Rows are points. A path goes straight from each point to the next, and from the last back to the first. The post is the endless flat space through its rows: a point in 2 columns, a line in 3, a plane in 4, and so on, so that a path can go around it. Count how often the path circles the post. Going back the other way cancels.
(in the rows, 128 means zero)

Post:
[[129 106]]
Path:
[[ 76 112]
 [ 72 148]
 [139 150]
 [182 104]
 [151 119]
 [114 195]
 [ 67 118]
 [106  46]
 [177  46]
 [158  57]
 [ 97  64]
 [ 96  78]
 [133  43]
 [172  84]
 [143 153]
 [117 148]
 [ 83  62]
 [123  56]
 [153 102]
 [146 170]
 [107 140]
 [ 96  95]
 [138  50]
 [191  59]
 [142  45]
 [ 74  77]
 [ 96 136]
 [147 172]
 [120 188]]
Times around: 2

Post, 5 rows:
[[144 135 159 162 197 141]
 [125 122 150 106 103 143]
 [107 131  85  93 126 127]
 [ 80 166 121 157  58   7]
 [164 112 148 152 159 229]]
Path (22 x 6):
[[144 129 152 201 145 237]
 [125 163 158 159 124 102]
 [114 179 124 137 128  12]
 [161 164 166 121  78 172]
 [145 143 155 100 127 218]
 [207 132 188 143  44 184]
 [159 118 109 136  91  77]
 [ 97  77 167 112 190 146]
 [112 154 130 191 173 123]
 [115 153 108 110 170 128]
 [108 212  38  80 145  80]
 [168 186 100 108 149  86]
 [179 103 121 121  83 136]
 [117  99 105 196 157 156]
 [ 45 137 167 101 152 115]
 [ 93 145 111  80  50 191]
 [ 95 162 144  97  42  17]
 [146 137 155 193 202  77]
 [163  89 118 128  40 141]
 [183 144 105  50 103 180]
 [184 117 181 208  89 123]
 [ 70 113  29 105 148 111]]
Times around: 3

Post:
[[119  90 130 154 111 120  81 116 139 110 152 102]
 [ 51 137  91 162 163  96 177 139 101 155 102 100]
 [119 128 102  97 108 129 150 119  96 118 116 135]
 [135  81 142 121 104 183 128 127 124 151 176 139]
 [146 147 151 155 127 100  57  77 104 184 134 107]
 [181 125 128 132  90  89 150 127 156 129  99 119]
 [138 159 124 125 185 131 125 127 113 125 112 138]
 [129 122  65 119  82 156 141 137 138 131 115 187]
 [ 90  95 179 140 175 128 147 152  76 154 145 159]
 [134 129 144 139 103  24 135 140 191 170 168 156]
 [112 110 163  98 142 114 143 162 154 154 125 176]]
Path:
[[137 118 124 158  93 127 125 131  67 131 129 170]
 [ 90 160  61 168 115  92 161 159  94 178 151 131]
 [121 114  74 106 116 118 111 127  97 172 135 187]
 [142  77 214  56 107  77  88 134 184 151 124 208]
 [208 134  95 162  82 152 142  84 135 142 148 140]
 [149 157  90 145 122 124 156 144 153 151 128 158]
 [128 143 165 142 109 108 140 117 131 180 153  69]
 [129 107 148 166  96 134 113 104 144 185 106 156]
 [156 151 154  75 141  81 130  73 126 181 113 189]
 [155 102  42 198  83 154 130 136 135 159 115  97]
 [154 166 102 187  66 119   7 115 147 229 119 134]
 [138 155 161 123 147  68 111 130 147 153 146 117]
 [ 88 110 118 186 168 102  92 156  97 129 118  60]
 [138 145 166  82 163  37 153 146 127 132 119 116]
 [122 149 138 110 143  80 128 128  87 117 195  98]
 [103 145 146  96 132 154 151 101 124 129 131 121]
 [127 114 190 140 153  57 119 148 196 141 110 133]]
Times around: 0

Post:
[[171 152  60 143 129  62 140 106 127 200 120 170  91 162 141 143 129 141]
 [155 146 138  85 108 137 123 152 169 112 150 158 156  82 142 129 130 151]
 [119 147 183 125  69 117 124 145 123 127 132 123 183 135 141 190 100 169]
 [167 146  76 174 146  85 101  86  80  69 121 101 104 147 114 164 157 119]
 [135 112 152 119  40 101 111 133 137 104 118 174 183 104 118 100 141 185]
 [145 173 103 191 188  70 120  62 118 130  95 145  89 122 124 125 157 102]
 [120 103  78 136 121 161 150 139 117 156  56 229 138 150 156 179 105 163]
 [149  85 194  97  79 146 158 163 127 119 133 151 133 136 175 111 162 134]
 [ 90 122 126 104  67 183 114 128 149 116 148  85 169 123 136 125 100 168]
 [166 209  91 175 144 114  87  97  84 111  99 134  91 155  80 143 144  63]
 [176 110 182  68  90 149 168 105 107  88 149 125 112  96 118 128 117 167]
 [161 102 107 137 145  99 176 166 127 150 120 199 134 163 126  95  82 150]
 [135 121 140 123 104 178 133 121 127 141 131 141 204 121 133 147 176 178]
 [ 94 153 176 112  93 167 130 117 122  92 194 183 159 110 148 147 147 166]
 [154 102 148 155  84 139 175 127 160 120 150 144 129 106 127 144 154 134]
 [141 200  79 157 156 128 135  80 124  90  85 108 108 181 123 152 165 128]
 [106 145  63 131 176  89 153 103 120 142 103 142 108 166  85 158 177 105]]
Path (23 x 18):
[[183 138 139 160  75 179 154 106 128 106 130 161 117  71 154 177 119 203]
 [174 132 148  90 115 143 102 108  94 136  99 120 122 141 135  82 136 161]
 [107 137 147 176 108  62  87 106 154 150  78 228 153 129 155 120 107 137]
 [129 115 160 157 144 157 142 112 118  89 192 187 156 118 103 249 133 156]
 [123 143  84 193 157 112 163 105 116 120 160 127  91 198 150 155 127 149]
 [137 144 100 150 101 120 107 131 101 135 135 102 123 146 146 176 117 145]
 [162 161 180 133 177 199 230 101 108  99 152 217 107  72 183 199 225 116]
 [196 150  99 127 108  81 154  72 144 175 122  93 142 107 122 193 132 133]
 [147 125 133  91 124 160 112 102 138 104 136 211 170 103 105 212 202 157]
 [171 142 113  74 148 107 142  86 140 104 150 124 108 131 110  89 168 161]
 [104 180 158  93 138 134 137  82 130 100 133 165 134 153 118 130 187 119]
 [117 204 129 129 148 145 149  78 166 142 127 159 156  99 199 163 162 145]
 [176 177 147 126 108  82 134 139 110 119  86 130 142  91 137 128 114 175]
 [121 145 136 141  64  57 135 135 171 154 140 137  64 120 145 128 100 158]
 [144  63 132 135  62 135 100 100  90  96  83  98 142 178 104 167 133 189]
 [117 108 166 152  85 118 118  93 129 152 152 173 157  99 125  99 158 138]
 [118 177 100 145 133 151 177  89 131 130 177 169 133 172 181 179 206 135]
 [ 99 104  72 120  94 159 225 164 165 157  47 122 153 171 126  90 160 160]
 [140 184 133 144 110  87  79 105 109  79 128 148 132  96  83 117 210 150]
 [109 115 171 162  51 107 104 100 130 103 106 165 132  96 127 163 120 161]
 [136 134 129  99  95 105 142 106 156 134  87 121 150 180 130 174 161 159]
 [117 149 131  91  63 124 141 110 148 184 187 180  82 115 156 122 109 112]
 [139 127  76  91 101  97 186 140 115 107 104 101  90 165 134 113  91 135]]
Times around: 2

Post:
[[ 75 124 120 187 118  86 155 181 161  99 101 213 233 160  84  90 101 107]
 [183 159 147 116  70  60 113  42 126 129 135 139  95 134 133 120 141  97]
 [112  73 121  93  21 116 161 171 120 118 148 137 149 112 123 106  54 167]
 [ 81 158 111 128 105  89 187 185 122 131 111  77 124 128 134 118  99  99]
 [142 152 151  88 156  67  85 141 109 152 120 117 146 163 112 128 101  72]
 [213 132 147  85 144 125  93 111 169 107 118 149 129 128 142 185 174 115]
 [ 85 129 121 148 199 130 134 175 172 111 167 114 173 139 162  83 138 132]
 [153 116 141  86 108 178 159 157 105 192 131 119 128 110 182 128 131 134]
 [185 118 170  80 125 156 138 133 114 138 118 110 142  99 118 121  84 127]
 [168 152 113  94  87 163  67 181 198 140 153 114 183  94 149  90 121 111]
 [ 73 134  53 139 141 128 169 164 204 148 126 138 168 118 147 103  90 117]
 [104 122 137 177 124 103 147 134 167 127  77 146  92 153 113 129  93 135]
 [117 141 134 107  70  41 131 115 200 155 104 134 123 139  58 112 158 146]
 [124 182 211 111  66  69 129 133 128 214 184 114 165 156  21 140 128 111]
 [ 56 127 122 173  97  92 107 138 124 140 136 102 180  79 110 118 153 139]
 [156 194  78  77  86 152 101 117 206 145 122 141  69  79 139  92 157 174]
 [159 141 100 136 102  73 112 190 143 157 157 115 141 114 108  88 119 103]]
Path (29 x 18):
[[142 192 213 156  91 120 190 141 125 144 109 134 116 135  59 118 134  99]
 [148 157 165 131 130 146 166 163 151 109  98 179 106 118 171  62 143 133]
 [171 174 142 144  57 113  89 218 152 129 152 139 176  87  87  78 165 147]
 [169 128 139 200 145 192 157 141 115 197 101  97 203  60 109 138  50  71]
 [144 108 137  94 108  77 141 133 167 198 148 124 191 190 153 139 127 111]
 [163 155 174  81 134 131 142 135 186  83 173 108 144 117 193 124 181 136]
 [129 135 126  65 111  95 121 124 142 141 112 131  99 117 153  93  80 107]
 [ 75 108 115 126  67  92 118 119 144 118  97 152 151 151 165 126  59 115]
 [185 158  96  83  99  87 115 150 167 206 128  61 128 163 170 172 142  81]
 [159 170  93 210 127 121 211 144 133 193 159 175  92 146  82 137 105 126]
 [131 163 176  74  22  61 137 111 149 166 129  73  91 133  19 143  87 125]
 [ 80 111 196 154 107 126 128 173 142 183 195 116 161 128 115 127 165 142]
 [168  70 149  90  77 115 105 146 177 178 164 118 148  81 145 111 125 165]
 [125 149 122 143 109  57 191 138  65 168  99 154 164  95 101  76 121  56]
 [ 85  94 105  42 128  77 170 119 132 114 117 147 139 122 117  86 122 110]
 [ 92 113 181 111  91  95 163 176 142 114 158 127 201 104 102  73 107 132]
 [101 130 131 142  85  56 139 137 139 112  96  69 122 106 174  85 113 115]
 [154 199 133 137 147 144 109 122 168 162 137 130  74  84 136 112 142 112]
 [172  76 176 148 104 110  90 105 119 182 196 114 151  69  37 126  98 137]
 [137  91 164  93  90 109  99 113 167  67 181 191 134 138 118 104  84 168]
 [118 125 143 117 111 109 128 132  69 126 173 165 132 110 170  76 142 130]
 [230  89 114 119 116 142 130 125 145 127 128 171 115  55 145 153 185 136]
 [154 127 114 109 168  62 131 168 161 113  74 148 115 122 150 107  93  83]
 [ 79 132  81 211 193   7 194 105 149 239 118 177  91 198 121 115 111 144]
 [ 77 163 145 188 134 146 225 123 142  80 120  99 174 146 228 128  77  89]
 [161  49 166  93  94 107  68 165 143 101 105 110 127  78 132  98  98 176]
 [135 108  87 119  76 130 133 243 220  97 184 172 170 104  69  58  84 127]
 [ 52 113 128 140 171 107 135 134 103 197 118 133 137 163  82 103  93 107]
 [124  78 177  55 103 133  92  91 146 167 174  43 169  82  77  91 125 175]]
Times around: 1

Post, 17 rows:
[[104  81 111 147 144 173 152 138 156 110 107 156 150 128 134 124  93 108]
 [150 104  91 135 135 110 147 118  88 135 147 141 117 124 122  97 127 158]
 [109 105 154 129 112 146 152 136 157 138 127  95 138 130 141 129 162 133]
 [158 123 166 137 115  95 159 138 150 146 110  84 116 103 186 109 124 136]
 [101 100 126 131 147 109 114 115 181 142 119 160 129  74 174 146 114 115]
 [127 155 139 145  89 105 114 113 129  84  72 119 113  97 112 100 137 136]
 [102 134 117 155 145 151 136  48 105 101 100 144 157 110 151 113 151 169]
 [128 101 102 148 155 158 159 118 139 134 119 137 149 100 114 141 115 135]
 [110 121 145 121 154 139 121 134 164 105  97 129 171 111 155 137 108 176]
 [ 96 104 133 163 124 117 131 141 151 150  91 100 115 131 101  99 126 126]
 [137 112 115 127 130 146 133  85 113 173  77 175 132 113 118 120 160 161]
 [155 193 166 114  72 180 121  71 111 146 127 141  36 203  42 160 132 157]
 [169 148 149 163 126 159 108 115 116 115 134 128  65 121 106 104 141 132]
 [101 130 134 139 140 104 149 155 201 154  76  84 163 171 151 138 158  97]
 [161 153 148 141 110 136 118 113  68 110 124  86  74 120 162 140 116 105]
 [108 134 150 139 149 132 152 127 112 120 114 158 155 115 134 128 126 140]
 [128 115 127 121 142 123 113 100 107 132 120 137 161 102 124  92 111 110]]
Path:
[[190 112 102 151 117 115 143 139  97 146  65 152 110 108 173 113 107  50]
 [100 100 158 125 135 129 130  84 152 156 114 156 118  92 108 162 125 137]
 [135  75  95 151 169 191 117 102 160 137 130 171  66 100 134 145 118 157]
 [145  87  56 158 160 153 156 118  99  78  84 155 165  72 135  79 108 164]
 [112 133 146 159 106 130 115 147 161 113 139 124  88 124 145 123 129 145]
 [102  92 101 184 142 132  98 134 249 168 107 109 118 132  96 150 170  76]
 [165 109 111 167 147  98 122 102  65  63 161 124  71  94 135 107  81 152]
 [149 128 140 138 152 179 174 129 105 118 128 137 145 115 105 146 141 132]
 [135 128 118 108 131  34 125 147 144 161  99 117  91 119 151 114 100 174]
 [ 99 124 112 138 179  77 109 126 165 173 104 152  87 106 111 152 136 163]
 [140 120 131 145 177 181 139  89 150  81 175 131 127 110 161  95  80 166]
 [130 169 162 107  97 147 162 132  68  62 102 118 199 140 148 100 128  90]
 [180 142 127  96  60 111 146  82  67  84 143 130 143 105 139  93 124 113]
 [117 115 130 169 160 107 111 105 127 130 113 184 118  87 131 108 137 119]
 [107  89  83 144 143 141 145  95  51 137 114  89 145 173  95  74 154 116]
 [159 172 108  97 155 121 117  80  99 121 131  97 111 148 125 134  76 144]
 [124 166 162 137 127 123 140 114 113 134 157  78 128 158 114  90 152 186]
 [119 125 118 128  84 112 126 120  79 177 107 126  98 157  72  92 140 138]
 [101 129 101 169 173 172 100  70 134 113 145 164 177 167  76 129 142 103]
 [172 152 134 165 138 124 125 105 120  54 145 140  89 122 118 119 109 132]
 [103 132 104 129 187 143 100  37  99  71 135 194 152 131  91  70  94  81]
 [117 142 103 127 120 185 161 101 112 133 102 122 123 121 119 146 146 185]
 [ 76 110  95 107 132  90  86  96 125 119 171 154 188 119 116  67  35  92]
 [139 137 124 155 138 161 133 135 134 104 128 123 148 182 114 143 125 166]
 [181 110 149 156 164 180 164 107 105 109  92 133 165  57 161 163 136 136]
 [151 112 101 136 124 152 111  65  78  94 158  96  75 111 139 113  98  72]
 [162 112 118 177 139 183 150 177 222 123  97  81  88 126 113 113 169 114]
 [138  90  69 132 160 120 103 147 218 174 106 147 115  98 170 152 114 139]
 [138 179 103 101  92  76 134  86  92 145  97 128 112 144 162 170 129 120]]
Times around: 5

Post (17 x 18):
[[125 157  58 153 155 160 125 219 177 103 157 129 116 114 148 136 196  92]
 [174 134 112 166 168 147  96 180 192 113 145 113  90  98 139 103 148 147]
 [147  77  72 192 106 134 153 154  56 195 139 114 149  98 121 160 138 165]
 [167 129  85 160 169 125 148 164  97 160  96 108 195 134 118 119  95 175]
 [143 126 148  86 157  48 140 143 126 168 115  77  90 109 155 115 127 124]
 [ 86 100 142 138 101 135 134 108 100  25 136  95 121 131 133  91 130 145]
 [165 179 133 145 123 144  87 122 182 173 120 125 138 111 147 102 183 113]
 [ 84 101 116  92 116 156 152 127 165 104 132 132 106 129 104 133 174 155]
 [102 165 141 136 111 161 121 164 135 116 154 168 129 125 121 146 139 221]
 [108 111 131 151 141 141 134  91 108 119 100 117 116 176 134 156 110 201]
 [155 122 140 143  87 206 103 153  48 113  92  66 177  97 129 122 170 133]
 [121 138  91 109 160 175 115 140  43 133 182 129  78 138 129 117 121 125]
 [124 156 169 103 139 116 173 119 136 177 111  76  90 136 114 132 131  49]
 [173 114 157 142 134 122 163  82 137 150  95 108 132 129 164 159  98 158]
 [176 166  95 114 106 128 104 128 105 117 114 114 100 145 133  87 109 110]
 [145 115 192 118 157  95 134 109 125 127 130  78 116 195 128 144 100 119]
 [146 153 169 104 112 100  85 122 130 185 145  69 100 135 181 112  78 111]]
Path:
[[127 144 167 116 159 130 154 125 139 133 166 193  65  97 155 111 105 168]
 [112 176 160 131 149  45 109 132 172 105 170 189  48  47 167 107 153 184]
 [150 180 125 120 122 105 123  71  57 166 116  96 100 134 184 116  63 127]
 [150 107 119 114 133 138 177 164 184  89 110  90 104 101 125 123 136 153]
 [110 115 110 114  87 110 143 132 134  79 125  77 163 128 191  83 149  75]
 [138 167 191 122 136 140 184 119 128 148  62 109 103  84 126 125 146  93]
 [139 134 134 141 111 200 124 133  74 134 110 106 101 128 127  82 130 125]
 [148 125 141 161 114 147  78 124 160 167 184 133  57  75 169 104  97 135]
 [117 157 153 175 134 126 121 141 140   7 157  75 120  94 147  63 117  77]
 [135 111 117 151 114  98 128 134  50 133 180 131 135 146  78 108 108 185]
 [182  64 118 161 127 134 129  97  26 154 155  80 119 169 162 152  95 139]
 [ 61  76 148 105 183 178 193  84  83 176 156  84  53 126 120 117 184  54]
 [144 170  88 163 146 155 168 170 190 166 146 160 129  77 122 103 171  61]
 [164 147 158 171 182 149  97 101 198 116 112 107  86 135 110  83  86 143]
 [126 180  96 187 101 125 127 165 216  93 131 145 137 143 145 155 174 105]
 [142 123  90 103 120 127 170 185 198 122 174  99  83 130  71 161 115  99]
 [108 174  95 100 189  70 105 137 148 100 164 112  75 142 221 126 159 161]
 [141 110 127 150 141 156  97 108  11 124  99  95 146 175 138 103 124 205]
 [145  84 172 137 105 141 130 120 201  81 157 144 119 107 147 134 129 143]
 [144 166 139 139 156 115  54 176 158 103 121 112  94 131 101  64 152 116]
 [102 119 104 145 147  79 144 145 128 144 124  63 151 200 108 151 148  75]
 [119 168 148 111  85 103 153 144 182 107 143 105  91 209 171 204 146  80]
 [121  58 157 160 147  54 166 100  91 111 129  68 125 162 142  85 109 176]
 [ 82  42 147 158 136 171 139  97 111 100 121  90  83 119 110 111 116 167]]
Times around: 4

Post (17 x 18):
[[ 65 150 129 115 154  82 108 159  76 152  84 101 157 155  83 118 138 134]
 [ 99 120 143 139 144 136 132 118  96 132  94 124 185 143 156 105 114 157]
 [132  43 142 170 126 132 162 169 150 103 125 146  99 120 143 184 123 100]
 [156 110 119 143 171 151 131 144 197  85  86 146  95  89 138 148 119 134]
 [114 143 127 135 110 163  87 150 138 140 112  52 155 140 118 163 135 118]
 [115 106  77 139 126 154 143 115 166 114 153 136  75  88 159 153  98 119]
 [173 153 100 188 125 133 165 127 164 131 136 174  87 136 129 191  95 112]
 [155  97 154 152 128 100 132 104 173 113 136 118  88  77 121 177 101 129]
 [138 127 122 113 109 157 177 129 136 112 131 151  98  90 117 187 108 125]
 [161 138 127 160 113 133 124 163 137 133  87 136  87  75 161 186  55 108]
 [ 92 150 120 137 151 121 130 131 140 155 102  91 195 112 106 122 125  96]
 [104 138 146 144 155 134  91 159  90 176 120 141 178  92 107 143 114 137]
 [115 149 145  94 127 155 138 168 122 184 150  44 133 146 129 113 136  88]
 [109 176 127 153 131 156 148 176  98 116 145  51 143  98 118 125 151 156]
 [ 88 176 150 140 158 122  98 103  95 145  94 124 170 102 161 132 158 106]
 [166 126  99 149  90 111 138 168 178 110 120 178 133  96 138 124 120 133]
 [110 138 144 136 144 130 100 124 116  89 127 140 163 123 136 127  92  85]]
Path (25 x 18):
[[160 144 140 139  66 207 129 153 212  92 166  47  98  83 115 161  96  88]
 [122  59 146 104 137 154 122 140 139 178 108 108  89 129 185 119  47  25]
 [193 144 142 160 117  55  90 187  93 203 106  98  94 128 105 197   7  67]
 [168 132  92 136 126 116  76 134 182 150 109 210 145 106 151 149  26  82]
 [ 72  95 128 165 122  66  76 105 118 153 152 144 123  74 183 153  75  82]
 [146 105 154 132  94 127 129 109 134  81 123 164  64 138 165 143 122 134]
 [ 93 138 129  86 198 125 150 118 133 153 118  79 144 145  35 116  78  79]
 [159 113 140 190 110 123 103 138 121 153  90 116 110 111 161 195  35  47]
 [134 157 122 135 104 170 147  55 162 143 131 125  81  96 164 157 109  96]
 [184 153 166 192 125 115 188 158 157 171 102  96  94 114 164 151 108 147]
 [130 155 126 162  56 138 112 126 190 142 159 131 111 153 165 228 134  35]
 [ 64 109 111 195 140 135 178 178  83 121 147 163 143 191 136  88  86 112]
 [138 118 115 158 151 154 113 147 134 136 147 150  89  51  89 141  94 160]
 [168 142 102 142 164 185 130  88 193 165 145  82 106 164 194 148 125  23]
 [133 164 160 139 198  50 165 202 115 158  77 182 169  97 140 115 138 110]
 [118 149  99 113 129  93  78 202 148 198 112 151  91 174  81 144  90  99]
 [120 107 192 147 124  94  79 167 131 127 145 105 120 115 109 138 128  69]
 [141 166 104 191 141 143  91 144 144 171  78 117 131  30 113 180 124 172]
 [128 124  95 183  95 124  86 160 129 158 105  71 145 131 151 204 124  78]
 [113 121 152 165 154 100 143 203 119 142 128 143 168  83  90 169  92  56]
 [100 122 107 101 158 138 171 129 178 155 157 111 133 101 112  82 127 119]
 [ 69  84 130 150 144 135 119 110 117  58  95 144  97 114 187 104 119 114]
 [ 99  82 111 134 128 183 176 120 134  38 170  95 157 168 167  72 186 114]
 [144 159  77  83 144 179 153 128 171 102 129 146 169 133 139 138 103 119]
 [110 121  99  96 139 187 141 178 165 127 123 114 172 123 124 126  82 105]]
Times around: 4
